Rows are points. To make a cloud, some directions were put in groups of two or more. Within a group, all points are equally far from the middle, so they leave a hole (a ring in 2 directions, a hollow ball in 3). The other directions are filled evenly. Then the cloud was stretched, turned, moved and blurred a little. Count the holes, and give their numbers of directions, smallest first.

Cloud (21 x 3):
[[-46  56  -2]
 [ -9  31  -6]
 [-30 -36  32]
 [-23  14 -26]
 [ 47 -37 -25]
 [ 47 -65  -9]
 [  9  37  61]
 [ -3  29  10]
 [ 45 -10 -15]
 [-25  29  -5]
 [-11  23   7]
 [ -1  21  45]
 [ -4  40  11]
 [-45   0   8]
 [-34  22   4]
 [ -5   9  18]
 [ 36  12  26]
 [-45  18  -9]
 [ 19   7 -42]
 [-44  14  -5]
 [ 24  20  47]]
Holes: 0

Cloud, 20 rows:
[[ 24 -29  38]
 [ 12  -2 -30]
 [ 20 -43   5]
 [ 11 -14  44]
 [  5   2  -5]
 [ 12 -54   8]
 [ -3 -72  19]
 [-35  13  -3]
 [-50 -40   2]
 [  9 -31  40]
 [ 26 -12   4]
 [ -2 -39  51]
 [  9 -60  34]
 [ 11 -56  -7]
 [ 16 -32  29]
 [ -2  22 -44]
 [ -3 -48  -2]
 [-14  -8 -40]
 [ 42   5  15]
 [ 18  -5 -25]]
Holes: 0

Cloud, 32 rows:
[[  7  26  52   8]
 [-38 -22 -19  30]
 [-17 -29  22 -25]
 [  2  35  24 -17]
 [ 42 -26  18  48]
 [ -1 -17  -4 -30]
 [-21 -33  55  22]
 [ 17   4 -37  11]
 [ 55 -27  34  12]
 [-19  37  20   0]
 [  8  -8 -40   9]
 [ 14  14  -8 -28]
 [ 29  12  57  -2]
 [ 28  15 -10  43]
 [ -1  36  35  -5]
 [-47 -32  18  20]
 [  6  35  38  -6]
 [ 52 -29  22  31]
 [-48 -29  19  15]
 [ 37  20 -14  -6]
 [-25 -35  50  31]
 [ -1 -20 -39  14]
 [ 11  14  62  10]
 [ 14  -1 -19 -22]
 [ -1  12  56  29]
 [ 54  15   5   6]
 [ 12  31  45  -4]
 [  6  -1  67  15]
 [-21  21 -20  33]
 [ -4 -37  32  54]
 [ 37 -38  45  -2]
 [ 42 -49  21  18]]
Holes: 2 (2, 2)

Cloud, 54 rows:
[[ 24  58 -23   5   2   5]
 [ 16  -9 -21  14  27  18]
 [ -4  15   6 -48  31 -55]
 [-39   9  22 -44  44 -44]
 [ 34  -8  17  34 -23  32]
 [ -6   7  57 -13 -38  -7]
 [-37 -16   0  30  12  36]
 [-20  -5  43 -42  26 -16]
 [  9   4  31  -2 -22 -26]
 [-31  11  -8 -19  10   0]
 [  1  -1 -82  12   5   9]
 [  9  40 -38  19  -7   7]
 [-20 -22  28  -5 -23  35]
 [-15   3 -27 -29  29 -37]
 [ -9  40 -18 -49  35 -32]
 [-15 -30  58 -35  23  10]
 [ 12  18 -40   9  20  -1]
 [-32 -69  18 -21  37 -14]
 [-11 -49   3  -1   0  14]
 [ 50 -10  -5  12  35 -15]
 [-18 -40  65 -23  -1  24]
 [ -7 -14  59 -10 -38  -2]
 [-58   5  22 -12  -9  19]
 [-52 -16  15   5  24  19]
 [-29 -51  40  24  -7   5]
 [ 11 -58  35 -19  37 -22]
 [-17 -12  33   1 -30  18]
 [ -7 -46   5  22   4   8]
 [-18 -46  24  -2  23  16]
 [-23  -5 -38 -14  31  15]
 [ 26  -6 -22   8  49 -46]
 [  8 -51  58 -23  35 -62]
 [ -8 -42  -2  21  50 -18]
 [ 41  52  23   3 -29  11]
 [-33  22 -51   9 -17  52]
 [-13 -15  28 -52  49 -38]
 [-34  14 -62  -9 -11  12]
 [-26 -12 -46 -39  25 -30]
 [  9  -9  32 -14 -16 -13]
 [-15  11 -33  13  39 -30]
 [ 14   1  62  -4  -6  -8]
 [  4 -57  13 -20  17 -10]
 [-16 -48  -3  35  17  -7]
 [ -2 -21 -15  22  77 -46]
 [-13  21  -7 -48  15 -47]
 [-17  31   0 -33 -16   2]
 [-30 -70  29   8   4  13]
 [ 24 -42  14 -16  50   7]
 [ 39  -3  -3  19 -15  10]
 [-10 -19 -45  22  51  11]
 [  4 -29  -8  37  32 -18]
 [-49 -12   2 -19  60 -53]
 [-49 -10  19 -21  16  11]
 [ 10 -10   2 -19  29 -60]]
Holes: 0
